Each row is a point. Examples show where two turns around zero, p and q, send a point. Where does a point land after both, in the order given? Backwards means that the second turn is done in reverse. Each puzzle has new turns, and all numbers are rounded.
(in the rows, 128 means zero)

Turn p:
[110 101 111] => [127 148  97]
[105 134 122] => [108 124 114]
[145 168 143] => [119 104 166]
[174 106 144] => [176 137 149]
[106 117 146] => [132 110 104]
[127 141 102] => [106 145 136]
Turn q:
[107 120 155] => [139 108 155]
[134 158 117] => [ 97 130 117]
[169 103 142] => [147 172 142]
[118 129 106] => [128 118 106]
[104 153 151] => [107 101 151]
[137 105  98] => [149 140  98]
Where do these land?
p, then q backwards: [132 148 100] => [149 151 144]
q, then p backwards: [ 92 145 128] => [110 151 155]
p, then q: [107 109 152] => [145 144  99]
p, then q: [124 103  96] => [ 92 121 110]
q, then p backwards: [161 117 143] => [154 119 102]
q, then p: [152 146 149] => [113  95 125]

Turn p:
[138 135 108 148] => [155 115 135 130]
[113 153 109 132] => [153 149 139 134]
[135 138 104 112] => [149 138 108 132]
[ 93  50 161 122] => [ 51 106 130 173]
[144 124 141 123] => [119 119 119 113]
[140 149 148 126] => [126 135 131  98]
[134 148 126 133] => [143 134 133 114]
Turn q:
[147 150 157  97] => [131 174 148 116]
[ 92 130 154 138] => [102 124 112  94]
[127 127  71 148] => [125  96 114 177]
[145 121 148 136] => [137 125 150 112]
[129 112 111 121] => [145 122 116 139]
Where do these land?
p, then q: [110 116 155 146] => [116 128 115  93]
q, then p: [125 151 103 134] => [132 123 159 141]
p, then q: [150 153 118 165] => [167 146 152 114]
q, then p: [112  67 132 106] => [156 107  71 128]
p, then q backwards: [136 156 129 110] => [120 120 148 102]
p, then q: [135 126 131 107] => [123 129 115 146]

Turn p:
[144 116 108 139  70  94] => [117  71 138 114  86 121]
[109 152 103  97 187 162] => [136 202 155 136 144 150]
[101 146 110 111 149 126] => [113 158 157 122 138 131]
[128  98 140 136 132 141] => [154 117 116 123 145 132]
[ 94 120 169 127  89 143] => [109 112  90  82 150 130]
[146 132 151 121 133 145] => [130 136  99 142 131 140]
[158 136 117 163 135 136] => [153 133 119 148 103 102]
[146 124 121 120 132 106] => [125 114 141 150 121 134]
[127 128 132 138 125 100] => [116 109 136 136 132 112]
Turn q:
[ 56 108 126 138 149  91] => [101 108  94 178  79 143]
[171 127 122 134 136 138] => [120 136 154 112 154 109]
[145 138 101 133 113 110] => [120 143 151 134 143 153]
[135 144 182 112 133 104] => [125 170  86 112 121 112]
[118 143 104 140 132 142] => [120 102 137 120 132 148]
[150 118 142 131 105 164] => [161 128 150 103 127 108]
[121 118 118 107 128 147] => [149 109 124 138 140 124]
Where do these land?
p, then q: [110 112 143  97 126 111] => [130  95 111 132 123 103]
p, then q: [104 160 143 136 176 131] => [ 78 128  99 109 128 151]
p, then q backwards: [114 115  93 144 107 143] => [133 130 149 149 104 160]
p, then q: [141  87 122 132 104 139] => [152 132 154 139 149 101]
p, then q: [155 166 126 169 134 102] => [106 161 145 143  90 160]
p, then q: [167 121 123 107 124 111] => [142 115 159 117 100 118]
p, then q: [105 136 145 113 125 158] => [130 105 109 125 158 144]
